Each row is a point. Before rounding, the points of a table are all equally far from one centre. They may lie mostly on one side of it. Write the centre, to within rounding.

Points (10 x 3):
[[ -1   8 -60]
 [-12 -11  14]
 [-17  37   6]
 [-28  -4   7]
 [-36  -8 -17]
 [-18   0  16]
 [-30  35 -10]
 [ -2 -24   5]
 [-31 -12 -32]
 [-36  -5 -27]]
Centre: [  1  10 -19]

Points (11 x 8):
[[-23  -3  28   0 -21  10  17  -5]
 [-20  60  -3  40 -18 -21   6   3]
 [ 24  38  17   4 -21  31 -17  -8]
 [ 17  18 -11  20 -40  -3  26  10]
 [  7  22  18  -3 -22 -16  -7  24]
 [ -1   0  19  -8 -30  -3  21   7]
 [ 27  35 -17   4 -13 -26  -7  -8]
 [-38  33  12  26 -30   7 -24   5]
 [-33  26 -11 -18  -3   4   0  41]
 [  8  23 -14  20 -45   7 -16 -23]
 [-22  33   7  32 -52   8   4  -3]]
Centre: [-12  35  -8   4  -7  10   7  -4]

Points, 17 rows:
[[ 28  -9  -8   2 -25  -8  12 -13 -28 -31  25  -9]
 [ 27 -28   4   5 -41 -18  12  -2 -16 -11  55 -16]
 [ -7 -10  16  12 -21 -26  12 -28 -29 -26  52 -16]
 [ 19   3 -17 -14   4 -42   9 -10  -3  -3  40 -13]
 [-13 -20  27   0 -27 -39  37  -1 -10  -3  24  -7]
 [ 25  -8  -1  22 -38 -22  14 -10   4 -11  21 -28]
 [ 29  -4  -7  19 -21 -15  17  -1 -20  -9  60   5]
 [  6 -15   7   7 -28 -25  24  19 -21  -1  36 -29]
 [  9 -18  13 -12 -22 -28  14   8 -23 -11  43  23]
 [ 25 -12   5  13 -10   2  28   5 -29  -3  13 -27]
 [ 28 -11  18  21 -15 -37   4  10  -5 -15  34 -18]
 [  4 -46  15   2 -28 -19  18  -4 -19 -28  15 -28]
 [ 32 -27   6  19  -4 -16  17 -28 -40 -17  21  -5]
 [ 21 -27 -18  -6 -37 -32  22 -36  -3  -8  43  -9]
 [  8 -42   9 -21  -4 -20  30   6 -26 -18  44  15]
 [  4 -17   3  33 -19 -24  35   2 -24 -20  55  -8]
 [ 20 -34  -2  22 -20 -27  -6  17  -7   1  24 -27]]
Centre: [  1 -27   2   8  -3  -9  14 -13   1  -3  32  -4]

Points, 26 rows:
[[-31  26  20 -26 -15   1  13   2 -18  -9 -20 -13  25 -30   0 -13   8 -10
   10  36]
 [  0  41  -5 -37 -16  17  40   3 -42  -7   9 -17  28 -10  18 -20  23 -11
   12  30]
 [ 16  28   7 -18  -7  17   5  27 -35   6  12  -2  16 -16 -14 -14   6 -41
    4  36]
 [ 14  39 -21 -29   5  21  36  26 -55  -2  -1 -13   0   2 -20  -6  16  -2
   13  25]
 [ -9  30  20 -18   6 -14  -6  20 -47 -24  14   4  -5  28   3 -24  -5 -19
   35  52]
 [-19  40 -16 -49  20   6  -7  18 -34   4  -7   7 -21  17  -4 -32   8 -26
    9  45]
 [ -1  40   3 -31  26  19  32  40 -45  22   5   5  24   2  10  -8   7  -9
  -10  35]
 [  1  36  11 -51   8  12  41  -2 -29  32  31   5   8   2   4 -15   5 -39
   37  16]
 [ 30  43  16 -26  17  17  34  -7 -36 -16  -5   9  12  -3 -16  12   2 -35
   -5  24]
 [ -8  48  -7 -35  17  31  48 -16 -39   0  10  -7  11 -20  -7 -20  15  -4
   -8  34]
 [ 20  37  -2  -2  -3 -11   7  26 -32   0   8 -13   4  -4  -7 -11  -2 -35
    8  43]
 [-13  21  17 -16  41   0   9   3 -53   6 -14 -12  -9   8   7 -24   7 -28
  -10  18]
 [ -2  40  -7 -26  11   9  34  12 -11  31  -1 -45   5   3  -4   0  -6 -33
    5  43]
 [ -3  27  31 -30   5  -6  12 -17 -13  18 -14 -29  18   3  -6 -24 -14 -11
   -7  50]
 [-24   5  13 -19  18  -5  35   3 -51   3 -38   0   7  39  -3  -5  12 -30
   17  37]
 [-15  41  16 -54   3   1  23  29 -28 -14  24 -12   2   2 -15   3  -6 -27
    7  42]
 [  5  25   8 -36  21  17  15  10 -23  -2  -3 -15   1 -21 -20  -5  31 -13
    0   4]
 [  2  24   1 -26 -24   6  -2  27 -36  -2  13 -11 -10 -11  19   1  10  -8
   26  32]
 [ -1  29   1 -19  16 -12  46  22 -21  -2  -4   5  -1   1  -8 -17 -12 -21
    7  60]
 [-22  35   9 -29  22  11  30  14 -40 -15   6   7  19 -16   8   3   0 -11
   -6  59]
 [-26  42 -16 -40   9 -16  29   7 -26  11 -18 -19   6  10 -23 -25   0 -41
   18  30]
 [-22  16  -8  -7  15  11   2  38 -48   1   2   1 -19 -10 -14 -15 -14 -18
   27  24]
 [-26  24  18 -16  22   8  10 -11 -40  19 -19  -4 -19 -19 -18  -3  -5 -34
   -2  28]
 [  2  39   0 -45   8   4  17  21 -33  -5 -10 -32  32   7 -19  11  13  -6
   33  30]
 [-16  42  24 -51  11  -8  18  -2 -12  10  -1 -16   0  -8 -19  13  25  -1
   26  38]
 [-12  19  19 -18   6   5   2  24 -52   9  -4  -4 -24  10 -45 -19  -8 -11
   23  13]]
Centre: [-19  40   6  -9   2  25  15  -5 -15   4   3   6   8  30  -2  -6  -3  -7
  16  17]
